Each point is reached from the start by the listed moves, each made 0, 1 or 2 times, or once backwards (-1), plus a little noise. Is the number of moves made odd or even? Then give how often each move was made.

Moves:
(1): [ 29  27 -26]
(2): [-16  21 -15]
Start: [ 2  0 -7]
Points:
[-27  40 -39] => even (0, 2)
[-63  11  -9] => odd (-1, 2)
[ 33  26 -35] => odd (1, 0)
[ 47  78 -75] => odd (2, 1)

Moves:
(1): [ 25   5   7  -6  10   3 -13]
(2): [ -1  17 -23  29 -22 -18   1]
(3): [13 17 -4 12  0 -1 30]
(4): [  8 -18  -7  36   8  17 -13]
(5): [  8   0  -6   2  21 -20   2]
(6): [-30  28 -18  -7   1  25  -6]
Start: [-20  -6 -16  11   6 -15  10]
Points:
[-31  79 -37 -48  38   2 -14] => even (2, 0, 0, -1, 1, 2)
[ 76  55 -74 121  28 -71  39] => odd (2, 2, 2, 1, 2, 0)
[ 48  20 -38  78   9 -11   4] => odd (2, 1, 1, 1, 0, 0)

Moves:
(1): [ 21  -4 -12  -3  12  16 -19 -14 -27   3  -2   8  -7]
(2): [  5   3  -1   1  -5  -8   5  -3 -15   6  -7   6  -7]
(3): [ 15  -6  17 -13  13   2   6  -7  -7   2  14 -37  -2]
(4): [ 13 -13  10  26   6  -6   3   7   3  -3  -5  -7  -7]
(5): [-13  -1  -7   2   8  28  12  -6  -9  -6   9   4   0]
(6): [-12   4  21  -1 -13  -2  10  -6  -9  -4   4   5   7]
(7): [ 16  -5   3 -11   1   1   3  10   4  -4  -8  12   5]
(8): [  4   3   6   7  -2   6  -7  13  -4 -13  -6  -2 -11]
(9): [  4  18   6  11   5   8   5  -4   0   3 -14 -11 -16]
(10): [ -8  -2 -14   5   6  -2 -10   0   0  11 -17  -6   5]
(11): [ -1   6  -8  22  -8   1 -12  12  -7  20  21   8   4]
Start: [  2   3  14  -6   7   1  -4  11  -8  11   3 -10   1]
Points:
[  52  -26   -8   28   46    2  -13    7   -2   17 -101   17   -8] => odd (1, 0, -1, 2, 0, 0, 2, -1, 1, 2, -1)
[ 73   1  20  19  27   7  -3  50  -6  -1 -49  -4 -36] => odd (0, 1, 0, 1, 0, -1, 2, 1, 1, 0, 0)
[ -1  -5  50 -35   0  43  -8  36 -47  24  77 -26  55] => even (0, -1, 2, -1, 1, 2, 2, 1, -1, 1, 2)
[ 84 -47 -31  -6  44  31 -67  39 -37 -31 -76  48 -18] => even (2, 0, -1, 1, 0, -1, 2, 2, -1, 1, -1)
[  25   -5    0   63   20  -32    5   51   19    5 -121   -7  -40] => odd (-1, 2, -1, 2, 0, -1, 1, 1, 1, 2, -1)

Moves:
(1): [-3  0  3 -7  3 -6 -5  2  4  3 -4  6  1 -3 -5 -1  6  5  6  1]
(2): [  7  10  14   2   0   7  -6   8  -1  12   1   2   8  14 -20  -9 -11  -7
  15 -17]
(3): [ -6   2   1 -13  -8  -2   0   2 -11   4   8  -1   4  11   3   0  -2   8
   3   6]
(4): [ 10 -11 -13   6   9  -2   7   8  15   6   5   6   6  -4   2   5  -4  -4
  13  -4]
(5): [-20  -9  -7 -12  -6   3   7   6   7   5   2  -4   4  -2 -12   1  -5  -5
  -1   2]
(6): [-6  2  2  0  8 -8  2  3  9 -2  3 -1 -1 11  7 -3  4  1 -6  3]
(7): [ -6 -12   5   0   1  -6   2   7   7  -6  -2 -16 -13   3   0   6  -5   2
  11   6]
(8): [  5  -3   0  11 -10   1  12 -11  -1   3   3   1   7   3   2  -6 -13   4
   5   1]
(9): [13 -2 -7  2  7 -8  1 -7  0  2 -7  0  2  1 17  6  2  4 -6 -6]
(10): [ -8  10 -13   5  -1  -8 -11 -14   2  14   4  -5 -14  -6  14 -18  10  -5
   1   5]
(11): [ -9   3  13  -5 -24   1   1  -1   6  -6   3  16  -5   3  -4   0  10  -6
 -19  -6]
(12): [-15   3   9   8   0 -13   6  14   6  -1  -2   4 -13   6   9  -7   2  22
  18 -14]
(13): [ -2  -5   2   9  -3  18  -1  -5  -6   8 -10  -3 -10  -1   1  -7   2   7
   8   3]
(14): [  2  20  -9  -8   2   2  -9   1   8   9   1  13  16 -11   0   9  -3  -4
   0   5]
(15): [  3 -11   6   2   8   1  -3  -7 -15  16  -8  -5  -3  -1 -14  22 -12   2
  -6   7]
(16): [ -5   4   7   4  -2 -11   4   5   1   3 -11   8  -2  -4   0   2   0  -9
  -3  -1]
(17): [ -4   8   0   4   7  -4  12 -13  -6  16   9  11  -6   4   5  -4  -9  -2
  16 -14]
(18): [-4 -1  6 -9 -7  0 10  1 -1 16 26  3 11 -6 15 -2 -6 -2  3 -2]
(19): [ -5   6   4   5  -8   4 -13  -6  -6  -4   3  -2  -4   1   3 -10 -24  -4
   2  14]
(20): [-13  -8 -12   4   3  -5  -1  -6   1   5  -1  -6  11  15  -3  12   5  -6
   5 -12]
Start: [ -6  13  11  10   4   0   2  13   1 -11   0  -4   3  11 -10   0  -5 -23
   9 -12]
Points:
[-121  -11  -11    8   65  -38   13   15  -12   73  -33  -41  -81   43
  -14   39    7   53  117   -4] => even (1, -1, 2, 0, 1, 1, 2, -1, -1, 1, -1, 2, 2, 1, 2, 0, 2, -1, -1, 1)
[-96  55  56 -23 -64 -46   5  29  17 -40  20  70  25  47 -13   2   5  24
 -13 -22] => even (2, -1, 1, -1, 0, 1, -1, 1, -1, -1, 2, 2, -1, 1, 0, 0, 0, 0, 1, 1)
[-23  61  75   4 -47  22 -53  -1 -21  26  16   5 -43 -16 -48 -81 -13 -87
  -2  -9] => odd (1, 2, -1, -1, 0, -1, 0, -1, -1, 2, 1, -1, 0, -1, 0, 1, 0, 1, 1, -1)

Moves:
(1): [-13  -2   5  -3  -2  -8  -2   1  -6  -1   2   4   3   2   5   1   6   5
   3  -3   5   0   8  -3]
(2): [  9 -11  -3  -4   0 -10  -4  -2   0  10  -4   9   9   3  -1   4  -1  -3
   5   4   0   2   5  -1]
(3): [ 0 -3  2 -2 -7 10  7 -7  9 -6 -3 11 -5  6 -4 17  8  7 12  4 -8 -1 -1 -5]
(4): [  5  -2  -7   1   5 -10   4  -1  -8   3  -7 -12   2  -2   0  -4   1   3
   2   3   3  -3  -6  -2]
(5): [ 4 -2 12 -4  2  0  5  1  3  5  2 -3  1  5  8  2 -6  2 -3  0 -3  2  0 12]
(6): [  8  12   4 -10   3  -4  -1   9  -2  -7 -12   4   5   0   1   6  -2   5
  -5  -8   0   1  -4 -11]
(7): [  8   3  -2   1   8   5  -5  -4   9 -13  -2  -2   1  -9   6   5  -5   4
   1  -4   5  -1   4  -5]
(8): [  2  -3   6   2   4  -9   6  -9  -3   5  -8  -5   1 -10   7  -7  -7  -2
   8  12 -12  -9   2 -20]
(9): [ 0  7  1  5 -2  8 -3  5  8 -3 -3 -1  0  7 12  4 -6  4  0  6  2  2  3 -2]
(10): [-2 -2  0  4  3 -7  5  6 -9 -8 -2 -1  0  9  2 13  3 -7 -4 -2  8 -6 -5 -9]
(11): [ 4  2  2 -3  7 -7 -1 10  0 -9  9 10 17 -2 -4 -1 16 11 -9 -3  0 -6 -4  2]
(12): [-3  2  1 -4  8 -1  3 -4 -7  3 -2  2 -3  7 -7  1 -1  0  5 -1  0 -2  2  5]
(13): [  9 -13  17  -2   1 -18   0   5   7   8  -9  -5  -8 -13   4  -2  -8  -1
  17  10   4 -11  -3   8]
(14): [  8   5   5   9  -4   4  -3   7   0   2   5  -4  -2 -11   0   5  -3   9
  -6   3   3  -1  -1   2]
(15): [ -6   1  -3  -3  -1  -5  -5  -7   2 -10   0  -3  -5  -3  -4   4   5  -4
  -1   5  -7   3  -4  -9]
(16): [ 13   1   2 -15   0   7   4  -2  -6   6   2  -7  -1   9   3  -3   5  -3
  -6   6   4   1   5 -12]
(17): [ 1 -9 -3 -5  3 -8  3 17 -6 -4  3  3 -3  0  2  3 -1  5 -3 -7 -9 -2  8 14]
(18): [ -4   8  -6   0   0  -3  -3  -6  10   1  -3  -5  -4  -9   8   2   1   5
   0 -10   0  -5  -3   1]
(19): [ -5  -2 -15 -10  11   2  -5  12   6   7  -6 -17   4 -10   0  -1  -1  -7
   0  -3   0   3   4  10]
(20): [  8  -9  29  17  -2  -2  -5  19   5  -8  -5  -5  -3   7   8   7   9   3
  -4  -8  -6 -11   6  -9]
(21): [ -7   2   8  13  -9  -4  12  -3   4  -7   1  -1  -2  -5 -15   7  13 -11
   4   4  -6   8   7  15]
(22): [ -3   2  -4  -2   9  -1  -4   3 -12  -2  -5   8   1   0   5  -4  11  -1
  -1  -5   2   1  -8   2]
(23): [ 1 12 -1  1 -4  4 -7 -4 -1 -4  3 -5  1  1  6  3  0  3  4 -4 -3 -1 -1  3]
(24): [  6  -3  -2  -8  -4  11   6   2  -9   0  -8  15   1  11   5  -5  -3   0
 -10   2   8  -9   5  11]
Start: [ 1 -5 -3  4  2 -3 -6  2  5  4  5 -7  7  0 15  7  1  0  0 -5  0 16  6  7]
Points:
[-29  17 -14 -10 -12 -31 -21 -44  38   4  16  38  53 -18   2  12  26  16
  24  30  -6  27  40 -17] => odd (2, 2, 0, -1, -1, 0, 0, 1, 2, -1, 2, 1, 0, 0, 1, 0, -1, 1, 0, -1, 1, -1, 0, 0)
[   2  -44   74   -5   37 -121   -7   29  -20  -22  -38   54   12    7
   23   51   45   33   30   -1   -9  -62  -38  -58] => odd (1, 1, 1, 0, 0, 1, -1, 1, 0, 2, 2, 2, 2, 0, 2, -1, 0, 1, -1, 1, -1, 1, -1, 0)
[  5 -24  63  34 -20  -8 -12 -18 -13  -1  -1  39  13  56  58  59  34  15
  70  33 -26  -9  46 -84] => even (2, 2, 2, -1, -1, -1, 0, 2, 2, 1, 0, 1, 0, 0, -1, 1, 0, -1, -1, 1, 0, 1, 2, -1)
[ 11   8  52 -34  10   1   5  49  10 -81 -30  65   5  54  58  52  42  51
 -50 -52  -3  -6   2  14] => even (1, -1, 1, 0, 2, 2, 1, -1, 1, 0, 1, 0, 0, -1, 2, 0, 1, 1, -1, 1, 0, 1, -1, 2)
